Each wall is flat, endless, passes through zero and stands at right angles to its row. A trip goes straight from one point to another. Which walls does it cross, in order?
(in the rows, 128 means zero)

Walls:
(1): [127 150]
(2): [142 131]
(3): [165 101]
(4): [ 64 152]
(5): [161 141]
Trips:
[161 135] to [143 151] => 3
[100 130] to [113 151] => none
[201  92] to [132 143] => 1, 3, 4
[157 152] to [125  37] => 1, 5, 2
[125 112] to [113 152] => 4, 3, 1
[183  52] to [140  89] => 5
[163 137] to [110 163] => 3, 4, 2, 5
[105 153] to [100  63] => 1, 3
[162 160] to [140  83] => 1, 5

Walls:
(1): [ 88 195  87 117 153 116 112 127 168]
(2): [126 111  98  98 124 187 161 140 117]
(3): [113 184 132 154  88 103 125 104 145]
(4): [171 150 184 133 139 178 125 140  84]
Trips:
[130  81  70 167 135 177  85 140 115] to [111 150 119 123  90 185  99 140 129] => 4, 1, 3
[139  38 147 230 190  83 138 168  84] to [118 140 153 131 152 185 135  82 169] => 2, 1, 3
[140 132  35  98 118 125 136 154 133] to [179 149 123 124 137 128 173 165  94] => 4, 1

Walls:
(1): [111  68 134 132 134 138  70 146 116 104 110 113  83 165 122 201 184  93
 197  95]
(2): [171  98 137  79 120 126 206 185 147 146 114  96  89 187 126 117 116 102
  80  87]
(3): [102 110 117 123 110 192  33 177 140 197 150 129 141 157 163 141 106 129
 181 123]
(4): [174  78 175 141 158 159 125 162 129  94 132 164 138  90 107 118 196  45
 119  89]
(5): [176 183 125 128 172 153 129 106 163 137 113 144 149 130 122  92 104 168
 153 122]
Trips:
[ 90 135 113 143 136 151 143  98 129  99 120 180 119  63 109 116  84 172
 109 124] to [115 116 109  65 113  35 174 162 135 127 129 133 121 109  53 140 124 113
 171 147] => 5, 2, 1
[185 109 128 109 111 156 151 104  82  76 131 196  85 196  68 126 147 142
 172 127] to [130 128 114 139 118 130 149 139 109 112 113  94 172 106  98 135 137 153
  71 140] => 1, 5, 4
[104 130 125 110 179 136 116 126  91 126  98  98  88 134 162 152 137  90
  80 111] to [110 124 152 152  70  61 116 165 112 169 146 130  84 157 128  58 142 200
  76 110] => 4, 1
[ 89  67  99 161 113  74 146 166 150 136 132 172 153 136 139  68 129 180
  89 153] to [109 127 122  72  97  75 112 176 111 140  42 165  95 132 163 139 106  54
 121 231] => 3, 1
[ 92 120  76 120 108 165 150 153 107 131 135  96 127  97 192 129 150 133
 156 173] to [156  68  87  78 115 110  71  94 194 129 148 122  37 118  91 109 122  82
 118 160] => 2, 4

Walls:
(1): [114 113  33 130 150 140 147 194 144 100 121 129 128  98 207 123 126 137
  65 117 150 102 150  91 138 137 153 133 112  77 130 163 119  96  94  92
 133 198 149 165  77 128 111 166 100  65 172 112]
(2): [175 178  72 141 108 117 168  24 130 144 177 108 108 127  56  94 170 118
  76 110 197  98  53 103 141 175 114 138 142 108 136 146 121  97 138 173
 159 131 143 120  88 101 111 146 187 163 118 159]
(3): [154 174 151 147  97 110 156 170 181 136 107 109 145 157 127 100 154 206
 147 132 178  72 166  68 100  86 163 102 117 187  76 168 176 157 100 120
 133  79 153 130 102  97 112 170  95  75 136 142]
(4): [124  82 141  82 129 154 130 137  86  93 140  42  77 116 177 129  54 151
 141 195 174  72 147 118 170 118 145 165 124 108  75 138 110 146 204  95
 104 107 212  55  68 106 141 114 126 104 122 165]
(5): [144 112 114 202 120 112  90 125 123 155 150  95 140 128 145 144  85  63
  78 123  90 142 156 157 115 134 138 144 144 114  92 142  87  68 109 184
 174 119 141 133  88 142 119  14 100 165 101 146]
(6): [148  83 119 171 102 156 181 106 142  78 116 210 104  97  78 164 135 104
 116 117 146 171 142 167 101 192  82 134 149 129  92  97 129  68 128 133
 185  87 134  90 126  61 238 156 145 113 106 139]
(7): [113 159 113 142 151 109 122 120 131 179 141 118 126 105  99 110 110 114
 130  95 123 137 161 150 109  55 138  76 153 165 161 123 128  78  99 134
 139 134 118 111 142 136 116 115 157 130 169  97]
(8): [124  67 174 178 129 100 112 159  56 149 149 143 170 166 122 120 165 146
 112 134 139 122  99 104 137 150  81 132 155 110 130 127 216  11 118  70
 112  65  75 169 105 155 122 189 183 123 120  78]
Trips:
[ 47 145 199 151 158 155 150 154 145 158 187 172 121 151  68 132 177 102
 157 101 139  50 127 188 139 130 170 137 146 150 131  62 222  88 162  94
 110 163  94 182  86 126 103 147 147 124 177  61] to [135 194  96 128  80 150 172 179 151 111 113 156 126 130 117 133 147 145
  92 120 150  93  86 114 135 167 174 144 102 137 181 129 160 137  79 175
 163 121 123 178 119  96 104  73 152 126 135 177] => 2, 1, 7, 8, 5
[152 125 142 105 143 151  75 134 202 132 133 128 138  93 103  84 162 168
  94 177 159 106 157  98 147 122 159 155 107 132 153 142 175 137 171 132
 132 111 125 169 118 119 103  98 105 137 115  99] to [ 85  81 110  77  59  90 198 101 117 108 107 116 124 135 230 170 156 124
 123 128 109 104 182 107 172 110 140 124 178  62 123  85 181 120 204 178
 158  58 151 154 126 103 102 184 115  77 119 156] => 8, 2, 6
[169 151 109 157 121  27 105 135 137 159 129 148 115 120 101 172 163 142
  41 111  99 122 110 172 150 100 160  88 145  52 158  72  73 128 141  94
 158 112 172  82 165 123  84 100 106 147 180 179] to [138 126 134  64 170 128 102 118  69 119 142 145 130 172 151  70  73 119
 182 172  79 184  64 118 166  69 162 136  76 138  52 147 130 194 138  99
 139 125 150 107 112 164 109 126 181 117  90 124] => 1, 4, 2, 7, 5
[146 108 126 113 141 136 171  88 164 121 153 119 102 169 224 219  97 130
 141 119 125 147 101  86 152 182 114 143 109  83 175 109 117 135  94  85
 136  57 143 169  46 154 158  87 176 121 163  72] to [ 69 112  62 190 113  69  73  96  61 128 171 127  86 151 133 181 156 173
 147 178 117 131 107 125  91 174 112 111 181  88  94 118 132 124 146 126
  58  88 133  62  96 165 181 123 170 130  93 141] => 1
[123 193  78 173 150 105 103  96 112 147 133 126 107  88  84 135 133 170
 100 131 126 166 196 111 101 188  96 160 159  93 116 123 117  93 157 185
 116 160 137 145  78 174 104  98  48 123 143 109] to [120 147 128 143 194 150 150 170 116 163 103 162 148 160 169 159 145 134
 124 201 108 158 111 110 181  86 109 102 144 148  93 115 126 158 139 127
 161 160  96  85 125 205 176 147 170 123 149 105] => 6, 2, 8, 5
